Each point is reached from the start by the listed moves, each made once or not at all, plus a little noise. Is the number of moves made odd or even? Then give how often each move was made.
(in the rows, 128 means zero)

Moves:
(1): [ 99 132 168 145  86]
(2): [174 127 139 172  77]
Start: [122 128  89 143 115]
Points:
[176 121 100 187  63] -> odd (0, 1)
[144 143 132 201  17] -> even (1, 1)

Moves:
(1): [148 123  90 155 113 128  86 144 131  74]
(2): [ 99  98 120 147 110 126 140 111 146 121]
(3): [119 186 127 154 134 126 138 106 131 116]
(4): [117 139 126 145 132 158 112 153 135 155]
(5): [108 119 157 110 122 138  72 122 154 138]
(6): [126 141 101 153 134 135 114  99 142 155]
(7): [145 125 132 132 125 160 129  98 125 117]
(8): [145 130 146 108 135 156 130 117 148  86]
Start: [125 117 127 142 137 131 130 112 129 117]
Points:
[116 110 112 186 134 226 113  51 184 110] -> odd (0, 1, 0, 1, 0, 1, 1, 1)
[ 93  87  82 194 107 146  30  76 188  95] -> even (1, 1, 0, 0, 1, 1, 0, 0)
[154 173 105 177 135 158  99  98 155   7] -> odd (1, 0, 1, 0, 0, 0, 0, 1)
[149 133  63 215 131 200  59  96 150 106] -> even (1, 0, 0, 1, 0, 1, 1, 0)
[115  95  54 213 109 134  87  87 164  83] -> odd (1, 1, 0, 0, 0, 1, 0, 0)

Moves:
(1): [139 121 130 137 128 137 123 113 133  94 125 133 149 119 111 111 127 131
 132]
(2): [153 128 147 143 132 130 134  90 104 153 151 122 134 145 100 140 137 120
 122]
(3): [190 120 132 170  73 120 152 142 127 112 132 165 170 129 129 153 156 180
 113]
(4): [131 170 125 114 143 125 106 117 130 109 145 106 136 129 143 124 139 123
 118]
(5): [141 139 126 162 147 110 126 111 122 138 111  96 142 131 136 140  99 111
 137]
(6): [122 140 135 122 121 126 142 124 131 152 129 143 122 139 107 108 125 134
 122]
(7): [119 115 138 133 123 134 107 116 124 156 118 142 125 129 136 124 118 147
 139]
(8): [123 130 113 112  96 152 116 120 153 113 162 166 136  99 135 136  77  87
  99]
(9): [122 138 118 115 102 127 117 110 150 141  94 133 121 102 126 164 116  98
 128]
(10): [113 112  88  91 121 146 124  98 135 155 105 121 107 118 117 127 136 150
 137]
(11): [127 127 124 123 125 142 134 132 119 139 109 145 104 131 123  97 127 136
 133]
(12): [138  91 137 117 137 155 123 135 136 132 107 112 145 114 123 145 115 126
 129]
(13): [136 132 131 115 122 124 148 102 138 113 132 131 125 123 145 123 133 113
 132]
(14): [158 147 117 108 146 139 127 139 118 136 165 108 133 145 146 113 132 114
 185]
(15): [143 105 102 132  88  99 118 126 145 137 134 121 128 160 161 116 121 118
 133]
(16): [122 119 123 121 116 152 129 117  98 139 118 126 154 125 148 141 120 131
 136]
(17): [158 108 109 105 124 132 140 115  96 129 155 158 133 185 148 156  92 129
 172]
(18): [121 135 136 157 154 130 138 117 145 164 123 169 118 159 124 144 146 114
 130]
Start: [115 124 152 116 161 107 141 128 134 140 127  93 156 140 123 138 122 127
 149]
Points:
[141 182 161 108 211 117 123  83 153 173 168 109 151 187 175 122 144  94
 211] -> odd (0, 0, 0, 1, 0, 0, 1, 0, 0, 0, 0, 0, 1, 1, 0, 0, 0, 1)
[247 118 164 192 125 136 225  10  70 195 133 205 230 249 111 171 107 144
 202] -> even (1, 1, 1, 0, 1, 1, 0, 0, 0, 0, 1, 0, 1, 0, 0, 1, 1, 1)
[191 138 116 152  99  82 156  43 156 237 147 147 178 228 112 155 185 170
 126] -> odd (0, 1, 1, 1, 0, 1, 0, 0, 0, 1, 0, 0, 0, 0, 1, 0, 0, 1)
[223 115 125  49 132 122 116  47 119 168 173  78 207 225 141 164  72  71
 233] -> odd (1, 1, 0, 1, 0, 1, 0, 0, 1, 0, 0, 1, 0, 1, 1, 0, 1, 0)

Moves:
(1): [129 141 114 133 119 133 131 115 120 118 140 120 127 112 138 127 122 116
 113 137 128 155 144 111 130]
(2): [129 114 118 125 119 107 119 140 136 133 139 154 148 121 109 146 132 122
 154 123 123 138 127 123 114]
(3): [113 125 125 128 138 114 115 120 125 122 121 137 122 121 123 126 122 117
 142 128 113 127 135 134 124]
(4): [137 123 134 144 125 146 141 126 132 131 123 135 128 123 125 127 126 149
 118 130 131 133 128 129 126]
(5): [122 113 129 120 132 122 124 127 121 136 135 129 131 127 118 127 145 130
 123 129 123 122 121 122 127]
(6): [129 121 145 120 112 129 121 118 138 106 133 116 126 119 140 130 143 144
 142 131 140 129 137 129 104]
(7): [127 131 125 134 128 128 127 126 120 126 131 142 130 120 142 140 133 130
 127 122 131 128 125 135 123]
(8): [128 125 119 127 139 143 133 120 136 133 125 134 142 135 128 135 133 115
 123 129 121 154 127 118 137]
(9): [120 123 123 133 137 131 102 122 106 132 138 141 113 137 137 128 115 124
 113 130 122 142 116 121 113]
(10): [126 132 129 134 130 118 132 135 140 122 126 118 121 141 121 134 134 125
 135 119 116 133 123 123 124]
(11): [134 140 122 129 129 122 140 121 115 137 129 142 132 128 130 124 136 117
 131 116 140 125 140 120 126]
(12): [127 131 121 147 111 128 131 125 132 125 122 141 130 138 113 124 129 136
 122 113 135 127 124 132 135]
(13): [117 125 139 134 138 124 125 134 130 147 138 134 130 117 134 135 134 125
 120 132 132 139 126 138 122]
(14): [135 130 120 114 121 120 126 124 136 147 120 110 128 115 123 135 131 134
 131 127 129 128 130 131 115]
(15): [123 138 116 122 129 128 137 131 132 146 116 157 129 115 131 122 120 110
 133 121 121 131 118 130 132]
(16): [121 135 129 132 124 126 140 128 116 143 122 123 132 135 132 142 125 134
 133 124 135 130 127 123 125]
(17): [128 126 132 139 133 129 135 133 124 121 118 123 122 132 127 122 118 112
 122 125 146 121 125 127 132]
(18): [129 132 139 131 132 124 123 120 119 123 143 124 119 128 118 140 128 124
 134 131 133 137 124 134 117]
(19): [112 137 123 132 135 125 136 135 134 136 135 119 140 127 114 137 137 121
 132 131 123 123 127 124 116]
(20): [121 130 142 131 145 116 129 129 127 113 141 126 137 143 115 131 108 137
 122 121 126 144 124 123 126]
(21): [130 120 124 135 114 123 139 119 127 137 129 122 136 129 142 125 132 129
 120 140 123 141 123 131 120]
(22): [129 117 121 133 125 122 127 126 139 145 132 132 133 126 135 134 125 148
 133 137 150 129 128 122 125]
(23): [131 138 116 133 129 119 133 141 125 104 122 123 134 129 123 114 127 125
 139 131 140 138 122 128 133]
(24): [145 141 136 126 129 118 104 120 122 122 112 146 119 113 134 135 116 139
 127 135 128 126 141 124 124]
Start: [131 132 113 131 112 126 127 126 144 134 126 112 134 127 112 126 125 122
 119 120 132 122 127 146 110]
Points:
[106 164  96 156 128  94  89  93 130 161 109 126 118 140  77 181 117 111
 132 107 110 170 120 129  61] -> even (0, 0, 1, 0, 0, 0, 0, 1, 1, 1, 0, 1, 0, 1, 0, 1, 0, 1, 1, 0, 0, 0, 0, 1)
[113 139  93 172 104  68  95 106 116 101 137 169 128  74 107 155 128  89
 147 138 127 199 113 122  22] -> even (1, 1, 1, 1, 1, 1, 1, 0, 1, 1, 0, 0, 0, 0, 1, 0, 1, 1, 1, 0, 1, 0, 1, 1)
[ 89 124 132 133 138  46  77  97 146 174 152 130 126  97 106 173 122 136
 136 139 120 180 106 140   7] -> even (0, 0, 1, 0, 1, 1, 0, 0, 1, 1, 0, 0, 1, 1, 1, 0, 0, 1, 1, 1, 1, 1, 0, 1)
[104 152 141 207 110  77 143 124 143  98 107 127 147 123 106 155 120 153
 129 109 161 170 120 152  51] -> even (0, 0, 1, 1, 0, 1, 1, 0, 0, 1, 0, 1, 1, 0, 0, 1, 1, 0, 1, 1, 1, 0, 1, 1)

Moves:
(1): [141 133 130 120 133 143 129 131 128 124 131 131 117 131 122 119 128 116
 126 128 150 128 122 113 131 125]
(2): [128 113 128 142 140 129 140 135 111 140 136 123 132 119 124 131 133 121
 149 134 122 116 152 129 100 123]
(3): [131 120 125 143 116 114 128 128 110 131 122 131 121 137 125 130 137 135
 131 124 124 118 129 141 123 126]
(4): [132 136 111 135 112 133 137 139 133 133 137 116 132 141 114 119 139 128
 118 130 140 117 129 122 111 124]
(5): [128 122 128 135 126 147 123 132 127 128 118 127 125 131 140 130 120 135
 124 134 125 135 139 136 115 119]
(6): [136 121 120 127 126 137 114 142 139 139 132 130 124 128 136 125 144 142
 128 133 127 143 123 131 131 120]
(7): [136 142 156 132 113 131 138 113 127 135 124 119 133 128 121 136 128 117
 120 139 139 146 129 114 135 135]
(8): [136 119 114 128 130 138 128 132 139 124 131 118 134 120 121 131 125 122
 121 134 138 138 131 129 122 122]
(9): [129 143 127 121 136 112 136 123 133 133 118 143 133 123 126 116 130 132
 116 120 138 135 122 129 146 134]
(10): [105 102 129 124 145 119 136 120 121 114 140 107 144 125 141 128 139 127
 101 136 134 126 119 119 117 110]
(11): [138 129 137 139 129 139 148 122 121 115 131 109 136 125 131 130 122 124
 119 136 141 132 130 147 131 129]
(12): [113 109 121 122 132 110 127 127 125 140 132 119 139 129 134 139 140 125
 113 129 126 121 128 136 117 135]
(13): [138 126 130 135 119 138 121 119 134 123 134 132 132 138 133 126 128 139
 134 141 138 135 128 128 129 130]
(14): [130 130 121 135 139 140 106 131 135 135 124 121 131 131 129 136 124 130
 133 125 125 124 139 126 135 128]
(15): [124 120 127 136 142 135 129 116 121 112 108 135 149  97 137 145 121 104
  91  94 115 126 117 131 148 128]
(16): [132 125 120 134 125 142 131 116 147 133 118 120 121 124 123 127 133 134
 139 126 121 124 134 128 130 139]
(17): [117 126 112 124 124 114 140 142 121 144 110 122 134 117 133 137 129 137
 118 127 124  99 122 120 126 129]
(18): [119 124 135 115 130 128 142 138 146 139 132 141 139 142 110 122 131 128
 136 142 126 141 117 114 124 132]
(19): [121 128 136 124 143 111 118 153 133 111 129 123 138 130 131 119 111 119
 123 119 124 129 118 116 106 134]
(20): [120 124 131 132 136 119 127 122 122 123 135 137 120 124 127 131 127 132
 121 130 123 128 125 128 121 133]
(21): [117 112 120 116 120 124 121 124 116 142 121 130 132 117 130 123 128 136
 104 119 113 127 113 145 135 135]
(22): [155 124 126 127 125 134 157 139 132 127 126 123 119 122 122 127 120 137
 131 119 149 122 143 115 130 127]
(23): [119 134 126 125 145 143 144 117 142 138 132 114 148 112 117 151 133 132
 147 123 139 143 131 111 132 141]
(24): [155 150 131 121 143 133 143 138 129 120 112 128 126 128 121 132 113 123
 129 117 128 120 125 112 115 120]
Start: [123 103 120 147 126 118 132 135 130 123 128 119 128 132 175 130 122 128
 152 135 118 130 112 130 151 128]
Points:
[108  42  79 154 141 131 176 154 139 157 111  30 169 103 157 163 133 143
  75 133 167 105 118  81  89 143] -> even (1, 0, 1, 1, 1, 0, 1, 1, 0, 1, 0, 1, 0, 1, 0, 1, 1, 0, 1, 1, 1, 1, 1, 0)
[161  44  93 156 177 165 175 134 135  99 117  86 163  89 183 179 134 134
  83 115 169 149 109  96 118  98] -> odd (1, 0, 1, 0, 1, 1, 0, 1, 0, 1, 0, 1, 1, 0, 1, 0, 0, 0, 0, 1, 0, 1, 1, 1)
[116  86  94 147 169 128 163 123 122 130  74  84 149  98 193 139 106 155
  76 123 111  99  98 139 141 124] -> even (0, 0, 0, 0, 1, 0, 0, 0, 1, 1, 1, 0, 0, 1, 0, 1, 1, 0, 0, 1, 1, 0, 0, 1)
[120  63 112 151 105 113 178 154 120 130 107  81 200 119 151 138 125  91
  40 135 152 123  66 122 123 149] -> odd (1, 0, 1, 1, 0, 0, 1, 1, 0, 0, 1, 1, 1, 0, 1, 0, 1, 1, 1, 0, 1, 0, 0, 0)
[135  96  97 140 143 134 206 181 159 192 127  66 189 115 128 172 156 120
 151 163 150 135 118  68  87 131] -> even (0, 1, 0, 1, 0, 1, 1, 1, 0, 0, 0, 1, 0, 0, 0, 0, 1, 1, 0, 0, 0, 0, 1, 1)
[110  49 126 152 165 162 191 170 157 138 168  30 205 130 151 145 148 100
 112 189 189 183 120  81  62 115] -> odd (1, 1, 0, 1, 1, 1, 1, 1, 0, 1, 1, 1, 0, 0, 0, 0, 0, 1, 1, 0, 0, 0, 1, 0)
[ 83   7  77 178 129 118 154 163  98 179 141  70 178 144 190 142 169 173
  87 183 114 103 116 161  72 107] -> even (0, 1, 1, 1, 1, 1, 0, 0, 0, 1, 1, 1, 1, 1, 0, 0, 1, 1, 0, 1, 1, 0, 0, 0)
[160 126 106 182 127 153 186 105 157 145  87  89 163  94 137 166 131 123
 126  83 156 132 135  95 188 158] -> odd (0, 0, 1, 1, 0, 0, 1, 0, 1, 0, 0, 0, 0, 1, 1, 1, 0, 0, 0, 0, 0, 1, 1, 0)
[137  53  73 162 140 141 123 180 145 151 104  89 151 105 182 160 111 187
 131 128 129 132 121 121 118 137] -> even (0, 0, 1, 0, 1, 1, 0, 1, 0, 0, 0, 0, 1, 1, 0, 0, 1, 0, 1, 1, 1, 1, 1, 0)
[113  36 123 143 159 133 185 151 132 143 107  55 216  93 175 172 136 128
  59 124 165 141  75  88 153 143] -> even (1, 0, 1, 0, 0, 1, 1, 0, 0, 1, 1, 1, 1, 1, 1, 0, 1, 1, 1, 0, 1, 1, 1, 0)
[110  97 119 141 181 147 154 117 151 126  50  75 212  70 191 170  95 128
  69  92 117 136  85  84 156 146] -> odd (0, 0, 0, 0, 1, 0, 1, 0, 1, 1, 0, 0, 1, 1, 1, 1, 1, 0, 1, 0, 1, 0, 1, 1)
[152 118 109 176 165 169 164 143 165 125 141  69 167 124 146 123 123 123
 173 137 177 135 139 101 124 156] -> even (1, 1, 0, 1, 0, 0, 0, 0, 1, 0, 1, 0, 1, 1, 0, 1, 0, 0, 1, 0, 0, 0, 1, 0)

Moves:
(1): [126 129 158 143 102 112 137 119 119 115 120 135 121 130 131 128 126 125
 109 137 132 121 143 124]
(2): [126 136  90 130 101 126 113 105 132 127 120 160 135 132 139 128 134 142
 110 111 141 157 121 140]
(3): [117 123  94 112 149 107 140 130 127 114 133 145 116 122 170 118 127 123
 135 145 127 124 169 133]
(4): [128 104  89 117 132 120 103 146 126 135 138 116 134 153 124 115 140  82
 148 156 141 116  94 105]
(5): [142 130 116 123 122 138 132 130 124 133 111 123 156 108 127  89 122 142
 150 124 150 134 109 128]
(6): [124 126 126 155 137 116 132 130 158 131 153 139 140 111 120 141 111 131
 127 118 119 129 110 102]
(7): [156 115 168 139 117 126 125 133 108 126 124 142 136 136 130 123 129 141
 108 129 110 145 137 103]
(8): [137 126 120 124 128 122 124 128 144 125 106 141 134 125 138 130 112 121
 133 103 126 125 142 128]
(9): [110 114 135 121 148 153 144 120 139 125 126 122 132 141 138 129  96 107
 120 101 127 118 109 132]
(10): [122 145 133 121 118 144 154 116 130 124 141 107 133 116 115 126 158 127
 163 137 116 138 137 120]
(11): [131 150 142 109 143 139 137 116 107  86 113 129 129 102 119 117 114 121
 138 140 134 161 134 138]
(12): [145 118 139 146 128 120 123 125 140 139 126 124 116 125 124 118 127 129
 127 131 120 132 143 131]
(13): [132 133 129 140 127 128 124 132 122 147 128 114  80 133 126 141 119 109
 128 103 133 103 124 118]
(14): [103 121 128 153 110 141 121 155 117 100 139 144 112 137 115 142 153 134
 136 124 144 139 115 148]
(15): [104 156 122 115 160 100 112 128 152 115 128 119 135 146 166 108 142 134
 126 127 135 129 138 122]
(16): [109 124 118 115 113 155 108 128 126 122 159 150 123 126 133 132 126 137
 134 138 118 108 138 127]
(17): [113  97 135 101 132 112 120 145 137 118  97 150  92 125 131  89 119 129
 120 118 139 147 117 120]
(18): [114 149 128 133 124 146 139 138 125 141 132 117 128 130 119 130 117 113
 146 126 128 142 110 134]
(19): [131 126 130 121 130 129 123 118 104 136 132 143 138 141  96 110 135 141
 116 121 117 134 146 142]
(20): [124  93 148 118 131 108 109 122 115 118 126 134 110 140 139 123 104 139
 155 118 123 127 116 123]
(21): [ 98 131 113 128 113 109 124 162 128  98 141  96 131 131 140 113 153 136
  98 149 103 152 140 147]
(22): [109 130 110 137 137 143 108 141 145 112 108 135 128 151 117 108 131 138
 124 155 112 109  96 123]
(23): [106 114 125 144 135 159 105 119 110 138 113 138 130 104 110 127 144 125
 144 116 134 128 111 118]
(24): [144 115 126 140 119 125 123 123 143 126 124 120 146 132 120 140 119 139
 127 140 155 135 136  90]
Start: [112 134 126 133 149 126 111 135 106 147 132 115 128 146 151 140 129 159
 120 114 132 138 115 111]
Points:
[ 10 110  96 130 119 135  35 137  73 120 171 160  67 249 167 116 112 113
 138  68 163 122  60 118] -> odd (1, 1, 0, 1, 0, 0, 0, 0, 1, 0, 0, 0, 1, 1, 1, 1, 0, 1, 1, 1, 0, 0, 0, 0)
[133 110 150  83 181  91 107 140  59 103  69 181  58 135 165  71  89 149
 105  78 121 180 189  96] -> odd (0, 0, 1, 0, 0, 0, 1, 1, 0, 0, 1, 0, 1, 0, 0, 0, 1, 0, 1, 0, 0, 0, 0, 0)
[ 20  97 141 202 118  87   9 219  97  90 193 129  68 243 141  80 148 154
 110 155  73 128  71  68] -> even (1, 0, 0, 1, 0, 1, 1, 0, 0, 0, 0, 1, 1, 1, 1, 1, 0, 1, 1, 1, 1, 1, 0, 0)
[118  90 115 152 104 171  87 123  51 157 149 140 168 135 114  58 163 146
 192 181 144 159 152  30] -> even (1, 0, 1, 1, 1, 0, 1, 0, 0, 1, 0, 1, 0, 0, 0, 1, 0, 1, 1, 0, 0, 0, 1, 1)
